Each row is a point. Before rounding, the points of a table are all equally far from one centre. They may lie mostly on one side of it. Where is the centre, to within rounding?

Points (7 x 3):
[[  1 -39  39]
 [ 40 -15  -5]
 [ -2 -23  -4]
 [-15 -14  60]
 [ 41  -8  -7]
 [ 45  18  -3]
 [ 48 -16   3]]
Centre: [16  4 30]

Points:
[[-27  12  -5  -7 -26   4  12 -11   4   5  46]
 [-11 -17   1  17 -36  20  17 -22 -12 -12  -2]
 [  8 -20   4  25 -15 -27 -21  11   8  15  14]
 [ -1  -2  15  20 -60  -9 -25   1  20   5  18]
 [  5  10  19  34 -36   0 -27   5  -6  -9  31]
 [-32  17   8  20 -17  10   6 -17 -21 -13   8]
 [ -6  -2  37  28 -38 -16   6 -24  -7   9  18]
 [  6  -2   3   5 -48 -27 -37 -31  -3  12  28]
 [  6  -6 -28  -8 -21 -10 -36  -5  16  11  12]
 [  4  34  -5  25 -53   5  19 -32   2  -7  26]
 [ 12  22 -11  21 -36  -3 -32 -38  17  13  -1]
 [-19  45   8  13 -33 -19  18 -14  -5 -12   4]
 [  0  -8   2 -13  -6 -14 -13 -19  23 -26  -1]
 [ -9  -1   2  49 -39 -37  -3  -1 -14  -7  16]
 [ 10   7 -21 -10 -59 -32   6 -27 -18   7  11]
 [  2  31   6  27 -11 -23  22 -14   7 -18  -9]
 [ -2  20   1  19 -31 -53  13 -16 -22  -7   9]
 [ 22  16 -28  -5 -30 -41  -6 -11 -11 -14  33]]
Centre: [  1   6  -6  11 -29 -13  -2 -14   1  -3  13]

Points (29 x 24):
[[  5  23  10  12  17  11  -6  35 -16 -10   3 -12  -9  20 -18  -3  14  -7
   29  18 -29  24  10   8]
 [ 26  26   3   9 -15 -22 -36  39  -4 -20   4  14  -8  -3 -15  -1 -19  -2
   19 -23 -38   2 -11 -14]
 [  9  30   6   9   6  25 -45   3   0  -5   4  -7 -21  45 -16 -15  19   5
  -18   2  11   6   7   7]
 [ -5   8  10   5  16 -26 -10  12   3 -30  20 -26  22  28 -16  14 -16  -8
   -5 -17 -16  24   0   1]
 [-20  12  15  18  41   4 -28   0  10   4   4 -18 -17 -11  10 -17  33 -15
    9 -11 -55 -16   9  19]
 [ -3  19  21   3  41 -18  -1  34 -26 -17  16  -1  10 -10   3  -6  33  -9
  -20 -27 -20  25 -13   2]
 [ 32   0   3  -7  23  -5 -27  31   2  20  24 -39   2  13   2 -25   8  14
    4 -54  -8 -21  10   1]
 [ 25  -8 -11   5  28 -21 -36  21 -17 -10  20  10 -11  17 -18  -5  -8   5
    1  -7 -55  19 -23  -6]
 [ 18   0  -7   9  36  -5  -9   7   4  35  -8 -31 -36  -1  27 -26  29  -1
    9   0 -37 -11   0 -19]
 [ 22   9  10   4  39 -15  14  17  10  32  44 -15 -25  22   7  -7  24 -16
    6 -16 -38 -23  -5 -18]
 [ 29   6   6   7  43  -9   0   3   1  37  22  -2 -43   6   4   6  17  -5
  -16 -17 -56   7   5  -9]
 [ 14  27  12   1  24  -3 -34   9   8  -4   6 -25  31  12 -14 -22  -1  -2
  -15 -14 -37  10 -22  20]
 [  3   7  -9  -2  11  26 -40   9  -6 -43  39 -25 -15   1  21 -12  17 -14
   16 -32 -24  22 -12   3]
 [  8   0   7  22   0   2 -22  59 -12 -10  39 -11 -21  29 -14 -25  16  -8
    0  -4 -18  22 -16 -29]
 [ 45   2  -1   3  30  23 -46  -9 -14  -9  27  -4 -29   0  29  -8  -4  13
   18  -9 -30   5   3 -21]
 [ 17 -25  -6   9  60  15 -23  17  -1 -21  14 -22  -2  14   9  15   7 -24
   -3  -3 -20   4   7 -22]
 [ 17  34 -10  12   0 -16 -18  20 -15   6  16  -4  -2  -8 -12 -39  -1  17
    4   1   6  14 -18  14]
 [ -1   6   2  -8  -7  18  22  17   0  17  26   9 -27  16  -4  -8 -23 -23
   -1 -22 -26 -14 -26   5]
 [  3  13  30  28  10  -2 -35   4  16  14  23 -17   6  11 -12  15  15  26
   -7  -2 -17  40   9 -29]
 [ 26  20   7  -2 -18  34 -41   6 -11   0  24   3   3   8  34   7  30 -17
   11 -27 -19   2 -21  -6]
 [-12  27  -7   7  13  -8 -43  24  -6  13  10  11 -22  18  32  -4  22 -20
   35 -28 -37  11   6  -2]
 [ 32  -3  -5  32  39  -1   8  10   2  12  27 -11  15  -5   1  -2 -24   5
  -17 -10   7 -10  -6 -17]
 [ 16 -17 -14   8  32 -30 -28   8   7 -16  44  22   1 -13 -17   5   2  -8
   -5 -19  -8  11  -6  -5]
 [ 13  26  17  32  41 -11 -10   6  13   3  21 -31 -12  25  10 -22 -17   4
    1 -38   1 -20 -27  15]
 [ 40  -4 -12  28  33  12 -16 -11  -6  -9  28 -17 -22   3  -6 -35  13 -14
   24   3  -3  22 -10  -2]
 [ 40  11  21  15   1  13 -13 -21  -1   0 -16  26  -7  29  -4   0 -14  13
   -5 -16 -39   1  -4  -5]
 [ 38  14  19  26 -11   7 -19  13   9 -11   1 -13  -3 -27 -24 -13  11 -15
    8 -10 -20  27 -21  13]
 [  6  20   5  26  39 -17   4  32  29   9  36   5  12   5   7  -7  18  -1
   -6 -29 -20  30 -20  -2]
 [ 27  22  -1   8  40 -30 -14  -1 -13   9  23 -29   6   7  12 -35  22 -10
    6   4 -29  17 -21 -14]]
Centre: [  7   9   6  14  11   1 -17   7  -2  -2  12  -9 -15   6   1  -6  10  -3
  -2 -24 -18  -2  -4 -14]

Points, 27 rows:
[[-31   9  59   6  18 -31   5   7  -5  16 -15  -3 -10   7   6 -41  11 -12
    5   2  -4  15  16  17]
 [-34  31  37  24   2 -12   1 -32  -9 -12  14 -33   5 -12  14  -1  -9  28
  -32  -1  -3   4 -27  16]
 [  4   1  44  -7   3 -11 -11  -6  11  31  21 -38   2  -4 -33  21  15  16
    8  -2 -23 -22 -22  11]
 [-43  31  38   1  25  10 -12   7  -7  -3  15 -38  -3  11  14 -16  -1  -4
   -3  12  15  13 -32  16]
 [-21  14   8 -55  -5 -19   5  -6  -7   9  13 -10  39  26 -38  -8 -23  -1
   12 -21 -13  15 -10  -8]
 [-12 -10  45   0  20   6  -9  -2 -42  18  -1  14  16  46   2 -10   1  10
   12  12 -19  11   8  50]
 [-16  26  27  14   2 -21 -28 -41  31  28  25  -7  -2   0 -26  15 -20   0
    7 -19  -7  14  11  41]
 [-56  14   1 -22   6  -4  -2  -9  11 -15 -17 -33  -7  -6 -11  -9 -28  14
    4  31 -10  21  44   8]
 [-34  -1  33 -13  20  15  17  13   2  23  -6  -6  -3  60   6  26   1  10
    2 -22   9  -7  -5  39]
 [-38  40  18   3  -2  14  15  -3  37  26   8 -19  -4  -1 -39  -9 -21  11
   -9 -10 -24   8  35   5]
 [-31  14  25 -45 -12 -15  21  -3 -17   8 -15  20  23  15   4 -11  -2  34
  -18  -7 -28  44  38   4]
 [-25   3  31  -7  19   0 -20 -15 -20   9  16   9   7  19  -5  -7 -53  -5
  -36  23 -29  13  13   1]
 [-17  50  -3 -27   9 -19 -11 -26 -13  13  11 -10  19  14 -33 -25  -2  -6
  -18  -5   1  -4  18   6]
 [-41  11  59 -32   6 -30 -21 -18  26   5  10  -4 -18  25  -9  -4  18  23
    4  -2  -9  10  23  25]
 [-43  20  34 -17  34 -33 -17  -8  -6  40 -26  41  34  25 -22   8   3  35
    6   2  -8  10  -6  29]
 [-54  48  13 -10   7  31 -14  10  26  27 -10  -9  17 -11  -6 -13 -23   4
    0  12 -35  23 -18  -8]
 [-38  25  49 -31  20 -14   0 -13  12  49 -19  -6 -25  23  12   0 -13  -2
    8  -6  23  24  24  23]
 [ -6  31  53 -11  11  13  -5 -34   8  13 -23  -4  11  23 -33  10 -18 -14
   18   8   2 -21 -17  20]
 [ -1  13  38   0 -20 -33  13 -16  11  42   1  -9   9  23 -28   1  11  -8
  -19  -2   3 -19  17  13]
 [-19  34  30  19  18 -26  -1 -19 -14  23   2   5   0  29  20  -4  -8 -27
  -14   1   1  36 -21  -8]
 [-32  29  21 -33  32  -9  10 -27 -19   1  18 -28   8  10 -21 -13 -12   8
  -10   7 -42  -2  10  21]
 [-45  -6  59   1  -9 -10  -1 -24  -9  21  12  -1  10 -12 -20 -20  -3   0
   18 -36 -21  16  25 -22]
 [-46  14  30   9  -6   1  -4   3 -21  21  24   6  13  25   1 -42  20   2
   26 -16   8  -2   8   8]
 [ -2  44  25 -19  11  -6  19  -1  14   5   2  -9  -3  24 -30 -13 -17  10
  -33   1   7   7  31  28]
 [-26  27  32  26  15   8   9  -7  -3  27   3  10   6 -30  14  -6 -23  -8
    3   2 -40  -2 -12  22]
 [-32  -5   4   1  36   5  -6   0   5  36  10 -39   6   1 -16 -15 -39  30
   -6  12 -42  22   4  46]
 [-28  11  16 -21   5 -29 -10 -16  -4  44  10   8  14  13 -19  10  -1   1
   34   4 -31 -14 -24  39]]
Centre: [-22   2  18  -3   7   1  -8 -12   1  19 -13  -9  13   8  -6   4  -6  23
   1  -3  -3  20   1   5]

Points (29 x 24):
[[ -6  21  12   2  37 -18   7  -4  -1  16  29  19 -27  28  20 -22  -8  -8
    6   1 -21  34  19  17]
 [-11 -22   0  46  57 -32  -2 -32 -14  -5  17 -14  -9  24  10 -15   1   8
   14  15  14  20  11 -10]
 [  0 -18  25  20  15 -49   1   6   4  -6  27   5 -44  22  22 -14 -10 -12
   37 -10 -27  -3  -6  -7]
 [ 13 -31  -3   8  42 -29  -8   9 -27 -31  14  -4 -19  29  -2 -23 -10  20
   -5 -31 -26 -21  10  14]
 [-14   5  28  23  17 -32 -27 -14 -27   3 -10 -20 -35  25  12 -11  -8  -5
    8   4   2  21   8   8]
 [  0   3  -6  13   2 -26 -28  11 -22   1 -23  16 -30  40  21 -20   1 -20
   23  -4 -25  37  35  -2]
 [-12  -8 -22  16   3 -27   2 -10  14 -33  15 -24 -30 -21   4 -16  11  -8
   22 -36  -9   2   8 -17]
 [ 11 -18  28  21  22 -20   3   1 -21  13  12   6 -37   3  28 -15 -11   1
    4   9 -25  34  16  -7]
 [-10 -28 -35  12  51 -37  -2  -2  -4   7   9 -28 -31  44  15   0   7   3
   -6  -7 -31   9  17  -8]
 [  3 -15   0  11  33 -49   2 -15 -19  -6 -20 -15 -48   4  -3 -25   4   6
   -5  11  12   6  20 -28]
 [ -3 -21 -13  11  42   1 -15 -14 -22  -1   0 -16 -38  27  18 -19  -4 -19
   21  24 -40   9  15  -1]
 [-11  -1  18  -3  17  -8  -8  -8 -13 -27 -11  -3 -46  23  32 -18   4  12
   10   5 -26   3  17  11]
 [  4  -7  13  31  42 -41  25 -22  -1   2  31  12 -49  -4  15 -26 -17  13
   11   3 -13   0  30  -1]
 [-30 -23   2  24  14 -52  -7  -8 -23   1  17   0 -20  26   2  12 -21   4
   44  16 -20  12  40  13]
 [ -5  -8 -14  37  31 -37   4   2  -2 -23  26 -24 -22  31  20   2   1  23
   -6  16 -21   1  28 -14]
 [ -9   0 -18  23  51 -11 -16  21 -32 -27  14   2 -15  46   1   0 -20 -36
   -2   1 -13   4  11 -22]
 [-18 -31   5  22  22 -26  -5 -17  18  -8  31  -3 -21  17  -7 -29 -15  -1
   13   1 -45  22  -1  25]
 [  9   5  -9   7  -4 -20 -17 -10 -26 -20  17 -12 -39  22  16 -34 -19  -2
   17 -31 -22  25  16  23]
 [  3  -9 -22  35  31  13 -15  10 -11 -18  -3   9 -60  37  31  -9 -14  -6
   23  13 -19  -7   6   1]
 [  7 -31  -2  12  43 -21 -11 -18  10 -28  -5 -10 -41  19  -2 -38   0  16
   34  18 -31  23  20  -1]
 [ 23 -12 -10  26  24 -53   4 -42 -12 -12   9  -7 -30  14  16 -14   8   3
   38 -23 -20  18  25   2]
 [-16 -31   7  16  30 -23  12  -9  16   1  -9  -6  -9   3 -15 -17   6  -3
   33  27 -10  35   7 -10]
 [-19   6 -12  32   2 -40  26 -10 -23 -19  24  -8 -31  20  19 -28 -13 -12
   -2 -17 -17  18  18   3]
 [  2  -3 -14   2  37   8  11 -19 -11 -26  40   4 -30  13  23 -17 -13  17
   17 -13 -31  27  20  -7]
 [ 29 -43 -18  31  29 -20  -4   3 -32 -16  29   3 -23  19  16 -15 -40  13
    2 -17 -34  14  28   6]
 [-26  -3   2  15  18 -34   2 -19 -10 -20   6  10 -53  27  17 -31 -21   7
    2  13 -35  30  16  12]
 [ 21 -15 -19  12  45 -34   9 -36 -31  11 -11  -8 -22  34  13 -19 -11   9
   24   7  10  24  33   1]
 [-11  -4  17   2  48 -13   4 -26   8  -5   9 -13 -31   6  35 -11  16   0
    4 -13 -16  21  33   0]
 [ 12   2   6  -1  37 -17 -16 -17 -25  -3   6  -9 -36  -4  -2 -34   0 -10
   20 -24 -17  33  28 -27]]
Centre: [ -4 -14 -18  14  27 -25 -14  -3   4  -7   2  14 -18  12   6 -10 -20  -3
  13  -9  -1   4  21  -2]

Points:
[[-15 -10  -8 -30 -11 -18   3  29  28 -23 -17   8  -6  30 -37 -30 -20  -1
   -8  43  22  -2  15  13]
 [ 13   7   0 -32 -12  -2  -4  23  10 -13 -37  16  20  20 -31  -8 -13 -29
  -28  28  10   1  23  34]
 [  5 -13   5 -48 -10 -33 -15  17  21 -10  10  15  -4   4 -27 -35  -5  -9
  -26  39  23  23  13  13]
 [ 19  -1  19 -40  10 -16  -4  29  28  -4 -24  19  13  17 -35 -10 -17 -17
  -22  13   9   8   6  18]
 [ 27 -13  15 -39  -8 -24   3  39  21   2  -5  23  16  20 -15  -9  -3 -32
  -14  34   8   5   6  28]
 [ -2  -6  15 -41   2 -19 -27  27  13  14   2  24  -4   9 -31 -10 -22 -16
  -17  29  23  -1   1  42]
 [-12 -10  11 -40 -10 -25 -34  37  27   0 -11   9   2  20 -37 -16  -3 -16
   -3  29  19  28  12  21]
 [ 10  -2   0 -42 -10 -27 -27  38  42 -10 -12  16   1   7 -32 -25  -9  -9
  -15  51   4   1  16  18]
 [ 19  -5  20 -25  -9 -14 -27  46  28   3   4  14  -3   1 -39 -13  -4 -18
   -4  41  26  17  -1  35]
 [ 16 -30  21 -24 -15 -10 -17  22  33  -3 -28  27  -9  22 -29 -10 -14 -19
  -24  40   4  23   1  27]
 [  8  -9  -1 -49 -12 -20 -31  37  24  -6  -1  15  -1  37 -35 -30  -7  -2
   -5  45  17  12  16  19]
 [ -7 -20  28 -20 -13 -17 -28  11  45  -5 -10  19  11   6 -19 -30 -15 -10
  -33  33  24   2  23  34]
 [  0 -12  21 -31 -25 -15 -20  23  32  -2 -15  25  10  25 -43 -25 -22 -19
    3  37  14  20   6  27]
 [ -9  -2  23 -20 -20 -33 -20  50  27  -7 -15   6  18  -8 -40   1  -9  -7
  -14  45  14  11  26  23]
 [ 12  -6  -2 -25 -10 -17 -13  25  14 -17  -7  17 -10   8 -47  -7   7 -30
   -8  60  17   6   3  33]
 [ 15 -23  23 -35 -10 -25 -29  22  30  -5  -3  15   3  20 -12  -6   1 -20
  -24  34  21   5 -15  14]
 [ -5 -10  10 -45 -13 -26 -17  28  18 -17 -26  14 -15  -9 -28 -20 -10 -24
   -8  40  18  11   3  10]
 [-10  -3  -2 -36  -6 -19 -21  16  23  -8 -14  30   3  21 -32 -17  -8  -4
  -27  34   3  -7  -6  28]
 [ -7  -1   9 -36  -1 -10 -21  26  27   9 -14  19  -7  25 -29 -25 -12   1
  -13  22  41  13   8  24]
 [ 13 -22  15 -16 -23 -57 -23  21  25   0  -3  10  18  32 -21 -22 -23 -13
    7  49   9   1  11  27]
 [ 20  -5 -18 -31 -22 -27 -21  21  26  -6  10   8  -9  27 -43  -6 -11 -15
  -12  39  19  -5  11   6]
 [  3   1  20 -21 -22 -36  -6  39  39 -13  -1  17  15  26 -20 -17  -6 -42
  -15  42   9 -11  14  -4]
 [ 34  -1  -3 -25  -4 -20 -27   9  20  -8 -15  26   5   6 -38 -27 -13  -3
   -4  32  27   5   6  28]
 [ 19   9   4 -36  -2 -19 -21   6  21  -7   3  24   1  11 -44 -22  -6 -11
  -32  45  22  -5   1  24]
 [ -5 -10   3 -25 -13 -26  -2  37  28   7 -18  -8  26  20 -22 -24 -12  -7
  -12  34  22  -4   2  28]
 [ 13   1  20 -16 -29  -7 -15  38  26   8  -9  10  10  -6 -39 -24  10 -36
  -18  18 -15  15  13   1]
 [ -3   5   4 -39   3  -5 -27  17  23  10 -15  25   3   4 -34 -12  -9  -6
  -22  28  20  13   7  39]
 [  7 -13  -9 -36 -11 -17 -27  32  34   7  -1  17  -2   5 -25 -11  -2 -19
  -23  20  -6   4   9  24]
 [  7  -4  10 -14  -9 -34 -44  22  26 -35 -25  14  19  18 -33  -7  -9  -2
  -18  58  21  12  15  21]
 [  5  -2   0 -34  -5 -10 -19  27  23 -28  29  10  25  28 -19 -23   0 -22
  -16  23  20   8  10  23]
 [ 13 -12  -3 -42   0 -28 -16   8  30  -5 -13   7   4  19 -32 -27  -1 -12
    3  46   9   3  -7  21]]
Centre: [  7   4  26  -2  -2  -4 -17  14  -1  -5   1   0  -5  18  -8 -12 -15  -6
  -6  43  -2   6  29   6]
